Every row gives one point. To make a cloud, some directions were put in groups of two or more. Within a group, all points are equally far from the middle, so they leave a hole (a ring in 2 directions, a hollow ball in 3). The other directions are filled evenly. Then the cloud was stretched, turned, moved and blurred a little. Count the holes, and give their numbers of directions, smallest first.

Cloud (20 x 3):
[[ 14  39 -26]
 [-15  28  18]
 [-45 -34  10]
 [ 48  18  32]
 [ 21 -21 -53]
 [ 27  24 -14]
 [-45 -26  36]
 [  5  31 -23]
 [ 10  -9 -29]
 [ 34   3  18]
 [ 28  47 -34]
 [ 28 -28  15]
 [  0  17   8]
 [ 34  28 -19]
 [-17  -9 -33]
 [-18 -20 -26]
 [-13 -29 -30]
 [-48   3 -32]
 [  6  15  18]
 [ 27  38  -2]]
Holes: 0

Cloud (26 x 4):
[[-40  33 -22 -28]
 [-17  25 -25  19]
 [ 21  22 -36 -33]
 [-20  15 -17  12]
 [-14  22  -3 -46]
 [ 15   6 -74 -27]
 [ 49  -1 -39  10]
 [-27  -8 -24  -1]
 [ -3   9 -19 -27]
 [-17  -4  -1 -33]
 [ 25 -17 -29  44]
 [  4   8 -21  34]
 [ 57 -45  18   4]
 [ 30 -20  20  -4]
 [ 13   3 -10  -4]
 [ 28 -34  -4   1]
 [ 30  20 -37  38]
 [ -2  57 -15  27]
 [ 13  45 -11   5]
 [-13  33  11  14]
 [  1  27 -32  -2]
 [  2 -21  16  22]
 [-12  26  10  22]
 [ 24   0 -38 -63]
 [ 22   2 -79   2]
 [-30   6 -43 -13]]
Holes: 0

Cloud (28 x 4):
[[ 39  -4  24 -16]
 [ 15 -11  -7  20]
 [-10  -5  -7 -27]
 [ -2  32  56 -43]
 [ -1   0 -40  -1]
 [ 16 -29  -2  24]
 [  5  16  41  15]
 [ 15  32  69 -21]
 [  4 -15  -4 -34]
 [ 39  24   1 -39]
 [  0  16  55  14]
 [ 21  -2  -3 -40]
 [ 54   1 -24   4]
 [ 37 -17  10  10]
 [  4  -1  12  19]
 [  8  -8 -40  12]
 [ 41   2 -20  12]
 [  9  40  11 -47]
 [ 24  42  45 -32]
 [-26  28   5 -16]
 [ 21  11  -8  15]
 [  2 -18 -41 -18]
 [ 25  16  17 -40]
 [ 27  41  45 -16]
 [ 20  15  16 -41]
 [ 50  19   1 -24]
 [  6  17  62   9]
 [  7  46  35 -47]]
Holes: 1 (2)

Cloud (52 x 6):
[[ -5  19   3  15 -45  50]
 [-26  40  16 -59  48  18]
 [ 39  -5   8   0 -17  20]
 [-18  -5   6   3  32 -37]
 [-22 -25 -17  -2 -28  -5]
 [ 39  -7 -11 -34 -28 -13]
 [ 25  -3  17 -31  -9 -21]
 [ 52   6 -23 -17  20 -10]
 [  3  23 -20 -26  -3   7]
 [-44 -45 -14 -24  27   9]
 [ 32   9  -1 -12 -17 -15]
 [ 19 -22  -8   8 -52  36]
 [ 19 -28 -21 -43 -31  -1]
 [ 24  12   6 -31 -16 -17]
 [ 33  25 -16 -30  19 -20]
 [ -1   2  -5  16  31 -11]
 [ 33  27   2  34 -23  17]
 [ 19   6  13 -66  51   6]
 [ 21  36  17   1  -1  -7]
 [-17 -33 -10   4  41   7]
 [ 43 -27  -5 -30 -17  31]
 [-11   3   3 -30  14  46]
 [ 11  56  31 -15  22   6]
 [ 23  -2 -24  10   0  21]
 [ 14  21  15 -53  41   2]
 [ 63   8  -1  31 -39 -20]
 [ 44 -37  -1   7 -13  24]
 [ 32 -41  10  19 -72  30]
 [ 42   5 -34  -7   1   5]
 [-58   9  16   4   5  13]
 [ 23  -7   6   4 -37   6]
 [ 39 -20   4  19 -21 -28]
 [-21 -70 -13 -24  17  13]
 [ 28   3 -21 -18  -2 -53]
 [-21  20   2 -24  18 -47]
 [ 59 -13  -7 -22 -16  24]
 [ 62  33 -31 -19  19  -2]
 [ 34  24   8 -22  37  42]
 [ 25  -9   5  22 -74  37]
 [-17 -60 -18   8 -23  12]
 [ 73  24   8 -23 -21 -15]
 [  9   6  -1  37 -16 -35]
 [ -2   6  10 -54  60 -12]
 [ 50  14 -25  10   1  19]
 [ -6 -18 -11 -19 -22  -6]
 [  3 -18 -15  -2   3   6]
 [  3 -31  -2  -8 -10   7]
 [ 27  41 -11   0  40 -28]
 [ 63 -59 -18   4 -10  29]
 [  5  65 -13 -20 -26 -14]
 [-16 -18  20  -3 -37  11]
 [ 44  30  -7  -3 -20 -61]]
Holes: 0

Cloud (51 x 6):
[[ 15 -17  45  -6  21 -13]
 [-58   9  53  42   6  -3]
 [-53  40   9   3  -2 -17]
 [  7  -8  48  -5  22 -17]
 [ 34   2  -8 -39 -20   2]
 [ 38  24 -11 -14  35   5]
 [ 22   3 -20  12  46   9]
 [  0  21  41  11  12 -25]
 [-24  13  16  -2 -32  22]
 [ -7  30  25   9   5  39]
 [-36 -16  40  26  33  -1]
 [-38 -18  38  18  34   1]
 [  3   4 -39  24  -5  16]
 [  7 -47  -4   5  15  -8]
 [-30   4 -16 -46  37   5]
 [ -9  -2 -37 -41  35  36]
 [ 39 -12  23 -10  21  21]
 [-28  51 -18  -5   6  20]
 [-69  12  -1  36  -2  19]
 [-10   7   0  10  33  55]
 [ 13   2 -14  21  37  44]
 [-44 -17   7  52  -8 -22]
 [-10 -33  45  -3  19 -13]
 [-43  35 -21  17  23  34]
 [  8 -12   2 -27  -7 -42]
 [-21  38  17 -38  30  15]
 [-28 -13 -11  35  -5 -28]
 [ 29 -25   5 -24  -4  27]
 [ 18  16  18  15 -25  -6]
 [-57  24  45  25   0  16]
 [  3  19  14 -54  23  29]
 [-23   8  -3 -62  12  -5]
 [-38   0  46  15 -30 -37]
 [ 18   8  42  13  16 -10]
 [ 19 -34 -31   0   4  12]
 [-61  18   7  32  26  29]
 [-30   2 -22 -50  22   3]
 [-32   0 -32   7  -8  30]
 [  2 -20  35 -34   1 -34]
 [ 15 -15  16 -39   5 -36]
 [-47  32  49   6   7   0]
 [-38  20  16  31  -7  39]
 [ 52   1  -8 -49  24   2]
 [  9  12  39  32  -6 -12]
 [-22   5  33 -46  17   9]
 [-70  21  -7  30   7   2]
 [-26  31  13 -13 -28  12]
 [ 19  -2   7 -52   1  28]
 [-18  49  16  -9   2  24]
 [-65   0  40  24 -27  -6]
 [-71  -1  35  38 -20  -3]]
Holes: 3 (2, 2, 2)

Cloud (75 x 8):
[[-24  25  -8 -12   7   5  23  14]
 [-24  55   0  38 -12 -24   3  15]
 [ -4 -11 -36 -24 -26  -6 -11   0]
 [ -6  -7  26  -1  32 -32  -9  -1]
 [ -6  29  63 -43  42  -5 -11 -30]
 [-14  51 -16 -55  12   8  -9  12]
 [  7  19  -9  10   6  44  19  11]
 [-19  37  60  -7  41   2  -9 -15]
 [ 20  21  34   0  22 -15 -19 -40]
 [ -8 -14   8 -36  24 -13 -20  28]
 [  0  29  53 -25  13  -6 -22  31]
 [-44  48  22 -21 -18  22  12 -36]
 [-40  37  29  14  32  15   3 -37]
 [-28 -14  61   0   5   3 -17  -7]
 [-38  17   4   1  43   8  49 -31]
 [-20  13  33  17 -11  16 -15  18]
 [  5 -17  10 -27  37   6 -20  -2]
 [  7 -17 -19  -1  47  15   2 -36]
 [ -5  47  -6 -38 -22 -14   4 -25]
 [ 17 -54   9   5 -17 -20 -32  41]
 [ 39  12 -28  -1   5   0 -16  54]
 [ -1  44   0  20 -16 -64 -16   4]
 [  3  23 -25  45  -7 -34  20  46]
 [ 18  24  -2  19 -61 -58 -36  28]
 [-38 -24  -9  33  -5  -7  11  30]
 [ -6  29 -35  33  -8 -51 -27   7]
 [  9 -41  -1  20  45  20  -5  43]
 [-42  34 -37  50  -1 -48  14   6]
 [-18  50  35   5  32   9  -8 -13]
 [-55  42 -58  66 -25 -23  15  -4]
 [-21 -15  12  38 -23 -18  27 -22]
 [ -4  18  49  25  -8  35  -5  11]
 [-11 -39  18   3  13  22   0  17]
 [-13  57  16  -6 -13  10 -57  17]
 [ 39 -31 -17 -48  20  14  -3  43]
 [-22   1  27  -6   8 -22 -17  32]
 [-45  36  35   4 -30 -15  -8   9]
 [-46 -26  -3  23  29 -29  38 -45]
 [ -4  20 -19  15  16   0 -31   1]
 [ 12  19  38 -10   5  43   4 -12]
 [ 38  30  15 -15  -6   8  18  25]
 [  0  10  -8 -16 -49 -28 -41  32]
 [-12 -38  -9  63  -7   3 -24  47]
 [  3  18  30  37 -26  14   0 -16]
 [ -4 -25  24 -23   0  64  22   0]
 [-21  13   2  41  15  34 -14   7]
 [ -9  13  46 -38  18 -42 -34 -11]
 [ 33  -8  12 -14 -22  -3  -2  12]
 [-16 -44   5  -4  59   6  29 -47]
 [  7  17  -2 -30  -1  -3 -51  -3]
 [  7 -41 -11 -13  14 -22 -19   2]
 [  0 -43 -41   8   4 -12 -31  32]
 [-41  41  43  32   7  16  10 -37]
 [ -8   8   1  42  15  21  46  21]
 [-24  64 -16  18 -19 -18 -39 -17]
 [-37  13   1  49  -6 -10 -39  -4]
 [ 22  32  26 -55  -6  40 -34   0]
 [  1  33 -27 -19  -4 -14 -68  -4]
 [ -9  25   2  -6  67   9 -13  23]
 [ 44  -2 -12 -48  18  -7  30  43]
 [-49  56  27   9  -7  35   6 -15]
 [-12  14  42 -32   4  18  21  -9]
 [-32  18  49 -25   6 -11  26 -51]
 [-12   9  10   2  64  15  -2   5]
 [  5  18   4   2 -15   6 -29  15]
 [ 38  14  -5 -33  -9  58 -23   3]
 [  5  11  60 -38  11  16  14 -31]
 [ 15   3   1  -8  60   7  26 -29]
 [ -1  18  44  20  13 -47 -42 -17]
 [ 10   8 -28  21  -7  -8  26  39]
 [  6  23 -21  12  53  -5 -24  -5]
 [  8  -6  29   3 -16  55 -35  11]
 [-12  51 -18  16 -57 -30  -6 -12]
 [-26 -21 -25 -22 -34 -20   5   6]
 [ 32 -13   4  13 -29 -42 -33  34]]
Holes: 0
